Each row of a before or after table is a point. One or more steps were done to the points. Then noise was added and the rows were shuffled. The steps act on columns, c1 being the first. Name the steps. A step turns or swaps two columns, mirrors them in a line or flattens them onto one, adds a multiple of one to another, or multiplies or shifts one. Angles are multiples of 10 degrees, from the lower column toward the higher: turns from -170 to 170, lines from 10 to 170 but not 90. Use the fewest steps. Two steps may share a column if one is a turn and the other turns, adds or multiplies; they go together, in the order done. Otherwise the lowest column goes first.

Before (12 x 3)
[[-10  30   0]
 [ 34   8   3]
 [ 22  -5   7]
 [ 25   5 -37]
 [-14  -8  34]
 [ 21   5  10]
 [ 25   6  22]
 [ 29  23 -14]
 [ 23  -4  16]
 [ 28   5 -27]
 [ -8  30  37]
 [ -5  40  36]]
After (12 x 3)
[[ -9  11  56]
 [  9 -23  16]
 [ 36  10  57]
 [ 17 -34   4]
 [  6 -25 -59]
 [ -1 -26  26]
 [ 30  11  58]
 [ 12 -24  38]
 [  1 -20  10]
 [ 29  16  -2]
 [  6 -25 -43]
 [ 26 -24 -21]]
Steps: turn c1 and c2 by -80 degrees; multiply c3 by 1.6

Before (13 x 9)
[[ 28 -14 -18  33   4  28 -24  31   9]
 [ 50 -27  10  21 -10  12 -28  -1 -34]
 [ 36 -29 -17  -8 -24  22  35 -15  12]
 [  5 -11 -24  15  19 -13  18 -21 -14]
 [ 13 -46  -5  45  40 -35  21 -30 -13]
 [ 47 -32 -13  12 -31  19  38  27  -5]
 [-12 -59   8 -11   7  -1  19 -16 -48]
 [  5 -42   8  23  14  10   2  11  10]
 [ 18 -50  35 -21 -29  -1  26 -23 -25]
 [ 24 -16  24 -31  33 -17 -13   3 -27]
 [-12   9  12  13  22  40  -5  33 -54]
 [ 15   3   2 -33 -23 -60  33 -21  26]
 [ 38  16  13   1  10   3  25 -24  39]]
After (13 x 9)
[[ 21  17  -9  42 -31 -31   4 -29  -2]
 [ 15  25 -18 -10 -25 -11 -37   7   5]
 [  5 -17  29 -25  -3 -17  23  31 -30]
 [  7  -2  40  19  20 -50  23 -38 -24]
 [ 15  25 -18  31  11 -31  20 -31  15]
 [  0 -11 -20  22  28  -8  -6  17 -17]
 [  4   9   5   6  -8 -41 -21  18  10]
 [ -3   3  24  10  20 -59  16   0 -46]
 [ -3  37  27   3 -30   9 -14  24 -53]
 [ 19   9  17 -16  -2 -24 -35  -7 -35]
 [ 17   6  -3  25  27  16   6   7  37]
 [  3 -37   0  35  36 -47 -36  31 -11]
 [  8 -61  -6  20  16   2  40 -26  29]]
Steps: multiply c1 by 0.4; swap c2 and c6; add -0.3 times c9 to c3; turn c4 and c7 by -70 degrees; turn c5 and c8 by 80 degrees

Before (14 x 14)
[[  8   3  -5 -25  15   1  14 -16  -3   5   1 -18  -1   4]
 [-34 -12  13  -3  17  -7 -27  15  13   5   2  20   4   6]
 [-25  -1   9 -16 -31  -7  17 -22  20  10  27  15  10  27]
 [ -5   6  -6   5   5  24 -26 -15   7  17  15  -3 -11  24]
 [ -8  16 -23  -7   3  -4 -34   0   7  -4 -15  24  18  19]
 [-34  11  -4 -28  13  26  -1  17  14  30  27  -1  -1 -17]
 [ 11 -32 -18 -19 -17 -16  13  -7  23 -19  30 -25  -4   6]
 [-25  -8 -21 -12 -12   9 -15 -19  -5  11   6 -18   8 -18]
 [-34  -8 -21 -22 -29  -3 -11  15 -21   6 -22  12 -10 -12]
 [-29  -4  -9   8   5 -13  -7  16   8  14 -13 -18  18   1]
 [-10 -14  18  -5  13  34  -1  -1 -18 -11 -23 -17  26  25]
 [ 10 -35 -25   5  -4   0 -15 -21  22   0   7  17  11  25]
 [-22  -4   7   3  13  -6  17  21 -18   0  27  -9   8 -11]
 [ 14 -18   5  13  -5   6 -30  11   4  21   6 -12  17 -18]]
After (14 x 14)
[[-18   3  -3 -29  13  25 -16 -16  36 -10  25   1  -1 -10]
 [ -7 -18  16  -6  20  -6  33 -28   8 -10   1  19   3   7]
 [ -8  -7  -8   9   3 -14  -3 -18  14  -1 -14 -18  16  -3]
 [-11  14 -24  -6   0  -4  62 -17  -1  -3 -14  25  17  21]
 [  3 -13  19  -6  12  33   5   1 -17  20 -24 -19  29  26]
 [ -9  -6   8 -15 -32  -9  -4  26  17 -23  30  15  12  32]
 [  1   4  -5 -24  17   2  -5  23   3   5   2 -19  -1  12]
 [ 21 -26 -24   8  -3  -1  52  10   8 -21   9  18  11  23]
 [ -4 -11 -17 -12 -11   8  46  13   9   4   7 -18   7 -17]
 [ 21 -26 -19 -21 -19 -16 -14  13  -8 -35  30 -26  -4  14]
 [ 14 -13   7  13  -2   4  44 -25  22   1   6 -15  16 -24]
 [ -8 -16 -20 -24 -31  -4   4 -17  -3  27 -22  13  -7  -7]
 [ -5   6  -5   2   6  23  62   0  18  -4  17  -3 -11  23]
 [ -7  -7   5   1  13  -4 -50 -11  -6   9  26  -9   8 -12]]
Steps: multiply c1 by 0.4; turn c1 and c2 by 30 degrees; add -0.3 times c4 to c14; turn c7 and c8 by 150 degrees; multiply c7 by 2; add 0.3 times c11 to c9; turn c9 and c10 by -70 degrees
